Rows are points. Each copy is the shape, with its points in the same order, turned, moved and blurred by noise. Some copies are also mirrored. Which?

Shape:
[[-0.36  0.38]
 [-0.04 -0.24]
 [ 0.22 -0.49]
 [ 0.42  0.31]
 [-0.10 -0.39]
 [ 0.15  0.18]]
Copy 1 (6 x 2):
[[-0.57  0.26]
 [ 0.00 -0.09]
 [ 0.30 -0.24]
 [ 0.07  0.57]
 [ 0.01 -0.26]
 [-0.08  0.32]]
Copy 1 is: only turned
Copy 2:
[[ 0.40  0.44]
 [-0.05 -0.10]
 [-0.36 -0.30]
 [-0.36  0.50]
 [-0.02 -0.28]
 [-0.12  0.34]]
Copy 2 is: mirrored
Copy 3, 6 rows:
[[-0.48  0.33]
 [ 0.17  0.35]
 [ 0.52  0.15]
 [-0.06 -0.37]
 [ 0.31  0.42]
 [-0.11 -0.04]]
Copy 3 is: mirrored

Shape, 7 rows:
[[-0.20 -0.11 -0.54  0.20]
 [ 0.19 -0.21 -0.25  0.03]
 [-0.06  0.09  0.08 -0.03]
 [-0.27  0.07  0.51  0.37]
 [-0.28 -0.02  0.05 -0.04]
 [ 0.23 -0.84  0.40  0.02]
 [ 0.00  0.23 -0.15 -0.37]]
Copy 1, 7 rows:
[[ 0.05 -0.62 -0.39  0.17]
 [ 0.28 -0.15 -0.38  0.25]
 [-0.07 -0.02 -0.04  0.10]
 [-0.19 -0.09  0.47  0.41]
 [-0.26 -0.12 -0.10  0.22]
 [ 0.22  0.32 -0.27  1.00]
 [-0.12  0.05 -0.35 -0.20]]
Copy 1 is: mirrored
Copy 2:
[[-0.10 -0.30 -0.54  0.27]
 [ 0.24 -0.27 -0.30 -0.02]
 [-0.11 -0.19  0.11 -0.01]
 [-0.10 -0.37  0.56  0.40]
 [-0.25 -0.41  0.07  0.02]
 [ 0.64 -0.89  0.21 -0.16]
 [-0.26 -0.03 -0.10 -0.32]]
Copy 2 is: only turned
Copy 3, 7 rows:
[[-0.37  0.03 -0.47  0.30]
 [ 0.09 -0.08 -0.34  0.12]
 [-0.14 -0.09  0.10 -0.05]
 [-0.19 -0.10  0.61  0.29]
 [-0.25 -0.23  0.03  0.04]
 [ 0.51 -0.75  0.03  0.38]
 [-0.17 -0.02 -0.16 -0.42]]
Copy 3 is: only turned

Shape (12 x 6):
[[ 0.61 -0.10  0.02  0.04  0.51  0.26]
 [-0.33  0.07 -0.31 -0.36  0.39 -0.03]
 [-0.09 -0.36  0.64 -0.15  0.21  0.01]
 [-0.05  0.47 -0.35 -0.02  0.35  0.27]
 [-0.31  0.02 -0.23 -0.54 -0.01 -0.01]
 [ 0.53  0.09  0.14  0.59 -0.24  0.18]
 [ 0.08  0.01  0.68  0.16 -0.40 -0.02]
 [ 0.20  0.19  0.52  0.32  0.13 -0.50]
 [-0.13  0.26 -0.32  0.52  0.44 -0.16]
 [-0.07 -0.15 -0.02  0.06 -0.28 -0.05]
 [ 0.19 -0.02 -0.23 -0.07  0.16 -0.60]
 [ 0.21  0.09  0.66  0.06 -0.23  0.10]]
Copy 1 (12 x 6):
[[ 0.37  0.21  0.20  0.11  0.06  0.66]
 [-0.35  0.32  0.18 -0.36  0.27 -0.07]
 [ 0.45 -0.24  0.47 -0.10 -0.11 -0.23]
 [-0.23  0.77  0.02  0.01  0.08  0.12]
 [-0.21  0.24 -0.06 -0.56  0.06 -0.27]
 [ 0.51  0.15 -0.38  0.59 -0.15  0.18]
 [ 0.50 -0.12 -0.10  0.27 -0.50 -0.37]
 [-0.03 -0.26  0.14  0.52 -0.49 -0.02]
 [-0.36  0.30  0.05  0.59  0.30  0.05]
 [ 0.14 -0.03 -0.33  0.01  0.09 -0.26]
 [-0.44 -0.24 -0.18  0.01 -0.01  0.20]
 [ 0.53  0.02  0.03  0.19 -0.58 -0.17]]
Copy 1 is: mirrored
Copy 2:
[[ 0.64 -0.37 -0.03  0.02  0.03  0.46]
 [ 0.09  0.59  0.09 -0.28  0.00  0.36]
 [-0.24 -0.35  0.06 -0.13 -0.49  0.35]
 [ 0.29  0.39  0.29  0.16  0.38  0.28]
 [ 0.05  0.58  0.13 -0.24 -0.27  0.04]
 [ 0.21 -0.61 -0.10  0.36  0.29 -0.29]
 [-0.30 -0.51  0.25  0.12 -0.25 -0.28]
 [-0.21 -0.60  0.28 -0.38  0.27 -0.04]
 [-0.06  0.08 -0.10 -0.07  0.76  0.31]
 [-0.09  0.01 -0.14 -0.01 -0.07 -0.26]
 [ 0.21  0.00 -0.06 -0.66  0.24 -0.09]
 [-0.10 -0.52  0.34  0.14 -0.28 -0.14]]
Copy 2 is: only turned
